Each point is reached from the start by the listed moves, each made 0, 1 or 2 times, or once backwards (-1), plus a little noise. Is the number of moves made odd or even? Then give how often each move was made.
(in the rows, 128 means zero)

Moves:
(1): [140 148 153]
(2): [135 166  99]
(3): [ 88 140 144]
Start: [119 128 121]
Points:
[168 154  76] => even (0, 1, -1)
[ 98 198 133] => odd (1, 1, 1)
[ 79 140 137] => odd (0, 0, 1)
[111  91 149] => odd (0, -1, 0)
[ 84 123 191] => odd (1, -1, 1)

Moves:
(1): [129 118 139 131 126 114 117 127 113 129 122]
(2): [133 141 129 138 126 132 127 131 123 123 131]
(3): [113 133 133 121 133 120 137 143 129 134 130]
(4): [122 102 124 134 129 131 139 147 116 137 123]
(5): [129 132 123 124 146 134 116 135 125 123 125]
(6): [117 132 129 128 135 133 125 126 124 138 117]
(7): [138 123 117 120 140 119 140 130 122 141 126]
(8): [125 133 119 119 121 128 130 142 132 136 127]
(9): [139 136 123 112 143 123 134 121 133 121 102]
(10): [124 133 123 151 139 109 116 128 123 129 123]
(11): [134 138 143 147 128 142 118 127 146 133 128]
Start: [119 124 147 119 125 128 149 117 123 127 129]
Points:
[105  92 111  54 119 124 249 203 134 173 119] => even (-1, 0, 2, 2, -1, -1, 1, 2, 1, -1, 0)
[ 82 115 108  52 194 101 176 211  70 152  50] => even (1, 1, 2, 2, 2, 1, 0, 2, 2, 0, -1)
[127  59 158 106  92 136 165 110 108 140 121] => even (1, -1, -1, 1, -1, 0, 0, 0, 0, -1, 0)
[129 195 111  89 185 121 136 104 153 118  70] => even (-1, 0, 0, -1, 1, 1, 0, 1, 2, 1, 0)
[ 95  68 146 155 175  69 146 200  20 137 141] => even (2, 2, 2, 2, 2, -1, 1, -1, -1, 1, -1)
[167 137 111 153 204  85 132  95  93 125  88] => odd (0, 1, -1, 0, 1, 0, 2, -1, 1, 2, 0)
[ 98 198 194 124 151 175  94 124 125 117 115] => even (1, 2, 1, -1, 2, 2, -1, 0, 0, -1, 1)
